Every row gives one point. Each copy is the shape, with its points in the same order, turned, moved and blurred by noise. Say if it was mirrored as well.

Shape (9 x 3):
[[ 23 -27  22]
 [ 13   6  -1]
 [  0  23 -41]
 [  1 -45  15]
 [ 21   5  23]
 [  1  71 -35]
 [  6  52 -66]
 [ 38  17  27]
 [-18  78 -18]]
Copy 1, 9 rows:
[[ 15 -42 -29]
 [  4  -5  -9]
 [  6  39  -6]
 [ 44 -36 -30]
 [ -3 -31  -4]
 [-25  48  33]
 [-16  70   2]
 [-24 -34  -4]
 [-14  38  53]]
Copy 1 is: mirrored
Copy 2:
[[ 30  27  32]
 [  9   4   4]
 [  2   9 -46]
 [ 10  52  32]
 [ 16  -7  26]
 [-18 -29 -61]
 [  2  -9 -79]
 [ 25 -22  20]
 [-45 -37 -38]]
Copy 2 is: mirrored

Shape, 10 rows:
[[ 46  -4  -6  -8  33   4]
 [  5  52  40 -20  38 -42]
 [  0  22 -13   5  36   6]
 [-43  -9 -56  12 -23  16]
 [-50   0  -8  -3 -40 -37]
 [  6 -29 -17  63  18  -9]
 [ 64   2  19   7  44  27]
 [-18  38 -17  -8  -7 -66]
 [ 25 -36   9  17  62  14]
 [ 40  19  16  14  30  40]]
Copy 1 (10 x 6):
[[  7   5  37  12 -44 -17]
 [-14  61 -17  61 -15 -42]
 [-20  40  16   0 -16   2]
 [-14   6   4 -18  33  68]
 [ -1   5 -43  36  43  47]
 [-28 -17 -13   1 -63  53]
 [-11   0  34 -10 -62 -43]
 [ -8  38  -3  73  13  34]
 [  9   8   6 -23 -75  -6]
 [-38   6  23 -16 -33 -37]]
Copy 1 is: mirrored
Copy 2 (10 x 6):
[[-32  29  25  38   0  -4]
 [ 32  11  59  53 -16 -53]
 [  6  33  14   5   3 -29]
 [ 28  24 -49 -21  42  -7]
 [ 69  -9 -38  31  27 -10]
 [ -8  46 -48  24 -27 -10]
 [-54  16  38  20 -29 -13]
 [ 55   8  -5  60  31 -53]
 [-25  61  18  22 -31  20]
 [-33   9  31  -5 -28 -21]]
Copy 2 is: mirrored

Shape:
[[ -8  -9  12  28   1 -16  17  -6]
 [ 25   1 -66  26 -23 -18  43 -25]
 [ 36 -23  -8  39  26 -14  28 -11]
 [ 44  12 -25 -30  40 -35  28  17]
 [ 53 -16  15 -36  40  35  -1   1]
 [ 16   3   9 -35  14 -28  -7  28]
 [ 55  16 -23  15 -48 -34  -1  45]
 [  2 -74 -42 -46  27 -12  50  29]
 [ 27  36  -8  31  -2  25  35  11]
 [-65  27 -64   4   6  31 -17  30]
 [ 26  37  12   4  28   3  45  -1]
 [-60  76 -18  15 -20  47   4 -22]]
Copy 1, 12 rows:
[[-13  11  18  29  16   2 -12  15]
 [-33  37  38  -6  12  36   0 -59]
 [-24  36   9  28  -7  44  12   3]
 [ -3  14  56 -16 -44  36  26   7]
 [ 56  14 -14  -1 -51  14  32   5]
 [ 27 -31  42  -3 -20  17   0  28]
 [-25 -47  19 -29  35  58  27  -5]
 [ 65  45  90  28  -4  36  17  -6]
 [-23  15  -6  -7   9  -6  46  -8]
 [-13 -26  60  37  -4 -63  27 -65]
 [-17  29   7 -22 -27  -7  32  22]
 [-42  -9   6  -4  22 -88   0 -52]]
Copy 1 is: only turned
Copy 2:
[[  4 -22  -6 -10   7  21  -2 -24]
 [ 50  35 -55 -33  21   2 -35 -27]
 [ 38 -32 -14  -7  37   4 -32 -19]
 [ 79  -8  32 -17 -26  -5 -51 -24]
 [ 55 -25  48  37   2 -34  -9  19]
 [ 27 -20  27  -4 -47  -4 -21  -5]
 [ 33 -11 -60   5 -59  -4 -40  -8]
 [ 14  21  50   0  12 -45 -85 -43]
 [ 49  10 -28  39   9  39 -12  -1]
 [-15  65  17 -14  -3  53 -36  43]
 [ 67 -11  10  24  -2  40  -2 -27]
 [  0  71  -6  10   9  74  41  24]]
Copy 2 is: only turned

Shape, 17 rows:
[[-15  42 -12  24 -40  22 -38  33 -24  29   2]
 [-86 -15  77  53   5  -2  17  24 -17 -43  -1]
 [-42  16 -14   1 -13 -26 -15  43 -15  -2  -7]
 [ -6   6  -8  38 -72 -27 -17  10 -53  52 -17]
 [-28  36 -36   9   0  -7 -21  34 -45  12  23]
 [-15  42 -17  -4 -65 -31 -39   7 -26  58  29]
 [  0 -18 -31 -12 -35  64  -3 -40  33 -23   2]
 [ 32  10 -61  15  -5  33 -13 -29   5 -31  -9]
 [-27   1   0 -18 -25 -12   7  32 -37  58 -12]
 [ 35  12  10   1  25  34  23 -55  17 -32  14]
 [-16  23  -1   7   9  11 -83  25 -12  45   0]
 [  5  61 -17 -17  -6 -28 -71  56 -18  35 -35]
 [-68   4  -1  21  -1 -22  17  -5 -14  -2  16]
 [ 48 -15 -36  20   8  25  36 -15  79 -32  38]
 [ 22 -33  -6  -8  -3   8 -11   9 -10 -32  40]
 [-33 -32 -24  43 -17 -21  -9  -1 -30  57   0]
 [-45  -1  14   7 -34 -71 -50   9 -31  37  -9]]
Copy 1:
[[-28  -9 -38  -4  -5  11 -18 -19  18  35 -66]
 [ 38  12 -49 -92 -32 -31  -9  41   1  10  25]
 [ -6   9 -17 -25  17  14 -50   2  12  -3 -26]
 [-27  17 -27   3   8  16 -30  56  33  59 -79]
 [-11 -16 -15   0  -8  24 -63 -19  37  21 -28]
 [-13   0 -35  28 -11  54 -37  22  26  12 -94]
 [ -6  67   3  51 -23 -13  45 -35   8  14  -6]
 [-13  27  56  41 -10  -9  11 -41  17  37 -13]
 [-40   9 -45  -1  20  28 -29  37  50   1 -25]
 [  3   6  41  23 -50  12  58  -7  21  10  29]
 [-10 -57 -38  22  12 -11 -16 -12  17   3 -58]
 [-53 -52  -2  -4  39  19 -39 -12   4 -14 -75]
 [ 32  27 -17 -26 -23   4 -33  20  46  -4  -9]
 [ 47  40  48  31  10  42  64 -46  11  31  29]
 [ 10   9  -1  37  -7  21  -7   5 -19  30  33]
 [ 18  11 -26  15  22 -10 -28  45  66  41 -36]
 [  9 -11 -25  -4  14   7 -53  70  12 -11 -72]]
Copy 1 is: mirrored
Copy 2 (17 x 11):
[[-33 -15  18  36  36  21  19   7 -43  15  19]
 [ 56  36 -45 -59  49  11  65  14 -40  -5  -9]
 [-26  25  22  -8  38 -12  30 -11 -30 -24  -2]
 [ -7 -27  32  40  46  62   8 -25 -29 -39 -13]
 [-34   1  57 -14  29   7  17  12 -37  -8  29]
 [-59 -24  46  34  66  38  18   2   4 -14  -9]
 [ -7 -59 -22  -4 -35 -19   5 -24  20  46  -1]
 [ -7 -37  22  14 -64 -12  11  -2   8  14  30]
 [-25  11  23  -8  54  25 -33 -14 -29 -20 -20]
 [ 17 -10  -7 -24 -60  11   2  43  40  36  -2]
 [-66   2 -15  21  36  15   3  29 -26 -22  49]
 [-79  39  29  58  23  -2   2  28 -40 -38  12]
 [ 23  -1  17 -42  48  -5  29   1   1 -12   8]
 [  4  17   9 -16 -67   3  18 -34  69  69  29]
 [-39  -2  -1 -46 -36  32  27 -16   3  13   4]
 [ 10 -18  18  -8  47  39 -11 -34  -7 -43  34]
 [-38   6   7   6  65  25  28  -7  -1 -81 -13]]
Copy 2 is: mirrored
Copy 3, 17 rows:
[[-58   1 -17   7   0 -12 -51 -38 -37  25  19]
 [-97  -2   3  52  45  73   8  59 -31  39  18]
 [-21 -13 -22   7  23  35 -44   2 -35  14  35]
 [-38  14   9  34  12 -19 -15 -53 -43  -2  75]
 [-24  15 -26 -24  18 -10 -61   6 -56  28  35]
 [-32   4  24 -24  24 -13 -39 -81 -50  20  50]
 [  9 -35  27  41  -1 -24  20 -10 -19  34 -64]
 [ 22 -10   3   5 -29 -57  -9  21 -27   9 -39]
 [-12  27 -35  22  19  27 -11 -49 -28  42  54]
 [ 10  43  37   3 -12 -16  37  30  -4  45 -52]
 [-61 -17 -46 -46   5  -9  -3 -37 -40  20   8]
 [-38   0 -53 -46 -33  19 -52 -40 -23 -23  30]
 [-14  -8  18  16  39  40 -11  22 -52  45  41]
 [ 31 -16  25   5  13 -41   6  33  57  48 -51]
 [  7  19  -9   9  59 -23  -4  19 -16 -13 -37]
 [-24 -21 -13  16  36 -15  21 -10 -34  31  73]
 [-41  -5   5 -18  29  41  -5 -33 -59 -23  67]]
Copy 3 is: mirrored
